Each row of a before or after table is a point. One or more steps were done to the points. Then noise was added and the rows were shuffled. The steps act on columns, c1 being the first. Name the steps. A step turns or swaps two columns, mirrors them in a line or flattens them onto one, adds a multiple of one to another, or multiplies or shifts one. Angles are multiples of 10 degrees, from the lower column toward the higher: turns from -170 to 170, lines from 10 to 170 but not 90. Use the fewest steps. Two steps may share a column if one is a turn and the other turns, adds or multiplies; they go together, in the order done. Otherwise the lowest column goes first.

Before (10 x 3):
[[-30 -41 -22]
 [-54  41  95]
 [ -2  10 -26]
 [  5 -84  73]
 [  3   6 -25]
 [-39   9  -5]
 [-18 -25 -27]
 [-26 -32 -29]
 [ 67   6  29]
 [-44  27  45]]
After (10 x 3):
[[ 18   1 -21]
 [ 15   4 -10]
 [  0   1  -2]
 [ 12  -1 -22]
 [-33  -4  54]
 [-58  -2  97]
 [  4  -6  -7]
 [-28  -9  51]
 [ -5  -1   3]
 [ 18   6 -10]]
Steps: flatten c1 and c3 onto the line at 120 degrees; multiply c2 by 0

Before (10 x 8):
[[-11 -70  14   6  35  31  93  35]
 [ -5 -25  11  17 -63  31  25  66]
 [ 27 -18 -55  25  83  40  30 -37]
 [  9 -42  10   2  75  77  25 -34]
 [-25  36  51  -3 -28 -57 -33  57]
 [-27 -88  -5  -9  13  39  76 -60]
 [ 84 -40  -9  14  41  -5  -4  27]
 [ 36  39 -58 -18  51 -31 -67  57]
 [  2 -27  25 -54 -44  28  55  46]
 [-43 -43  13 -26 -29  -1 -30  65]]
After (10 x 8):
[[ 42 -27  64 -55 -37  29 -25 -22]
 [ 34 -72  94   7  19  30  38  -6]
 [ 78 -44 -23 -23 -13   1 -35   4]
 [ 30  43 -80 -17  23 -34  54 -61]
 [-41 -90  71  -7  -3  40  30  51]
 [-22 -36  -8  18  30  -7  25 -87]
 [ 63  35 -16  -7   3 -58 -65  -6]
 [-47 -21   9  25  41  39  96  -5]
 [ 61 -26  26  18 -53  30 -31 -29]
 [-34 -45  26   1  67  72  39  10]]
Steps: turn c1 and c8 by -120 degrees; turn c3 and c7 by -70 degrees; turn c5 and c7 by 30 degrees

Before (11 x 14):
[[ 54  43   1 -52  49  22   7 -16  70  -6 -33   6 -40 -63]
 [  2 -31  -2   9 -52 -19 -37 -23 -36  27  -4  -1  58  44]
 [-28  32  19  15 -75 -29  -9 -36 -56 -43  -7 -54  31  11]
 [ -5  17   5   0 -19  11   6  25 -79  29  21 -72  28  36]
 [ -1  95 -28 -87   3 -17  48  15  70  19  21  51 -17 -49]
 [-11  59   2 -20  22  41  63  -8  37  10 -41  65 -53 -11]
 [-51 -21  47 -27 -75  22  -2   8   1  42 -21 -65   9  18]
 [ 23 -18  45 -34 -83 -34   0   1 -64  -6  -7 -50  -3  86]
 [ -1  71 -26 -44  56 -27  65 -60  87  56 -17  12 -69 -31]
 [-18  42 -27 -80  30  13  15 -40  23  24  16  50 -94 -68]
 [ 50  59  46  45 -19  13 -29 -16  55  43  23  15 -77 -21]]
After (11 x 14):
[[-26  13  47  19  33  -6  -8 -51 -20 -44 -67 -62   4  13]
 [ -2  52 -37 -43  -3 -10  65 -26  -8  57  59  35 -68 -30]
 [ 50  38 -28  44 -15  69 -29   4   3  45 -26  -7 -53 -20]
 [ 55  24 -37 -53  15  24   7   9   5  -5  59  32 -18 -61]
 [  3 -53  43   9  25 -28 -37 -32 -12  27 -46  -6  32  44]
 [-20  23 -73 -78 -27  11  15 -28 -11  24  20  90 -64 -68]
 [-52 -42  13 -26  45  45  -3   7   5  40 -62 -53  21  18]
 [-11  37 -56 -21  31  35  60   5   0   9  35  75 -15 -13]
 [ -4  -3  10   1 -13   0   7  -4   0  30 -24 -72  29  39]
 [ -3  76 -14 -87 -19 -27  46  37  15  21  -4  95 -26 -50]
 [ 22 -36  43 -35  35  24   1 -20  -6  -6 -75 -34 -23  86]]
Steps: shift c2 by -20; turn c6 and c13 by 40 degrees; turn c3 and c6 by 60 degrees; add -0.5 times c4 to c12; turn c5 and c11 by 110 degrees; flatten c8 and c9 onto the line at 20 degrees

Before (13 x 32):
[[-16  -7 -27  35  28  29  32  -8  25 -20 -12 -29  -9  27 -31  28  10  23
  -36  13  33  17  -4 -28  -6  24  14  42 -27 -12  -7   6]
 [ 39 -45 -21 -28  14 -19 -29  17  -1 -21 -39  30  21  45  -9  25 -48   8
   -6  14  24 -17  29  29   7   6  -6  44   8 -38  22  15]
 [ 10  -7  23   2 -29  -8  25 -31   8 -17  -4 -14 -14 -18   0  34  13  21
    8   2  28 -45   6 -27  -2 -52  15  -9  27   3  15 -25]
 [-14 -40 -34  16 -20   2  13 -37  50  -2  18  36 -20 -27  24   6 -16 -14
   -4 -32  -1   6 -20  21  -2 -42  -5 -19  -3 -16  -8 -54]
 [ 24  -2  14  23  23  26  -6 -20   3 -14 -42  -9   0  32 -38 -38  -6 -33
   18  13 -25 -21  29 -35  14 -39  15   3  29   2 -20 -24]
 [-17  10 -30  46  -8  32  13 -47 -25  13 -18  19  -7  13   2  15  23 -37
  -16 -13  42 -32  28  -7  23 -11  16  23 -23 -37  42 -44]
 [ 46 -38 -33 -28 -25 -25  -2  22  29  -9 -42  13 -10 -22   0  13  19  24
  -21  10  -4   4  38  26  -6 -10  13   0 -16   2 -12 -17]
 [  7 -13  34  46   9 -26 -35  -3  41 -19 -47  24  45  40  25  32 -25 -43
   16 -25 -25  23  32  -2 -24  15  15  11 -33  14  39  -3]
 [-11  -2  19 -16 -19  25  26  16 -20 -26 -16  21  23 -30 -10   8  21 -38
  -21  -9 -19 -45 -26 -42  34   3  30   7  16   1   5 -16]
 [ 19 -37  23 -16   6 -34   5 -36 -21  17 -31 -19  -5  15  -1 -33 -45  12
  -27 -15  15 -18  47 -14  20  23  27  21   3   2  22   0]
 [-23 -26   0 -29  31  24  27 -55 -11  -1 -47 -41  20 -20   1  38  17  30
   27 -11 -26   1  46  32  -9 -45  30  -6  31 -12  41 -47]
 [ 28 -35  -1  -2  -2 -19 -37   9  41  22  -4 -36  33  39  26 -20   6 -27
   20  22  45 -22  22  18  30  26   2  20  -4  19 -22 -35]
 [-30  12  40  28   1  -5  33 -42 -27  -7   0  12  14   6   6  -9 -37 -44
   -6  25 -13  11 -26 -16   2   9  -2  40 -29  14  38 -44]]
After (13 x 32):
[[-26 -36  12 -27 -19 -35   4  35 -21  19 -29 -21  -5  14 -14 -32 -48  14
  -27 -13 -10 -21  43 -12  25  23  25  17   4   0  22  -3]
 [ 17 -25 -22 -27 -25  25  27  53 -13 -22 -42 -41  18 -22 -22  36  17  30
   28 -10  -7  23  48  31 -12 -43  32  -6  30 -13  42 -47]
 [  2  -8  37 -33   8 -13  23  32   8  11  -4 -15 -16 -18 -12  36  13  18
    8   3 -25 -50   9 -26  -2 -54  18  -9  26   2  16 -27]
 [-32 -36 -13 -28  42 -28   2 -21  27  32 -40  14 -12 -24   9  13  18  27
  -19  11   1   4  37  25 -11 -11  15   2 -15   3 -12 -15]
 [  9   9 -17  24  25  32  11  42 -24 -37 -16  18  -6  13 -16  18  22 -40
  -15 -14  -6 -57  30  -9  32  -9  19  24 -19 -34  43 -44]
 [-16 -46 -25 -40   6 -17 -28 -13  -2  67 -38  29  23  46  14  23 -49   9
   -5  13  -2 -29  27  29   9  -8  -4  44  10 -36  20  16]
 [ 24   0  27 -48   1  24  26 -13 -20   6 -16  22  20 -27  13   7  21 -37
  -18  -9 -50  -5 -24 -44  45 -15  31   7  17   2   8 -16]
 [ 33  15  32  36 -24  -2  31  41 -27   6  -3  11  10   5 -19  -8 -35 -39
   -4  24   1  17 -24 -15   3  16  -2  42 -30  14  41 -46]
 [-10  -2  -4   9 -24  26  -7  33   5  27 -43  -9  -1  32  28 -38  -6 -32
   18  14 -28  11  29 -34  19 -93  13   5  27  -1 -20 -24]
 [ 14 -38 -13  21  38   2  11  27  52   5  18  38 -21 -28 -37   6 -18 -13
   -2 -31   5   6 -19  22  -6  -7  -4 -21  -2 -21  -9 -53]
 [ 27  -8 -36  48  -3  31  31  16  28  -4 -13 -31  -8  26  28  28  11  20
  -37  14  31 -23  -5 -28  -8 -21  14  45 -24 -14  -9   6]
 [-34 -33  -2 -18   2 -20 -36 -15  44  -5  -4 -33  31  38 -21 -20   8 -27
   18  21   3 -49  24  20  41  64   4  22  -2  19 -24 -34]
 [  5  -9  21  60 -26 -27 -34  -4  42  34 -48  24  45  42 -26  32 -24 -40
   17 -24   7  31  32  -5 -35  50  18  11 -32  14  38  -1]]
Steps: turn c1 and c10 by 140 degrees; add -0.5 times c17 to c10; mirror c3 and c5 in the line at 160 degrees; add 0.7 times c22 to c4; turn c21 and c22 by -60 degrees; add 1.5 times c15 to c26; turn c8 and c15 by 160 degrees; multiply c25 by 1.3
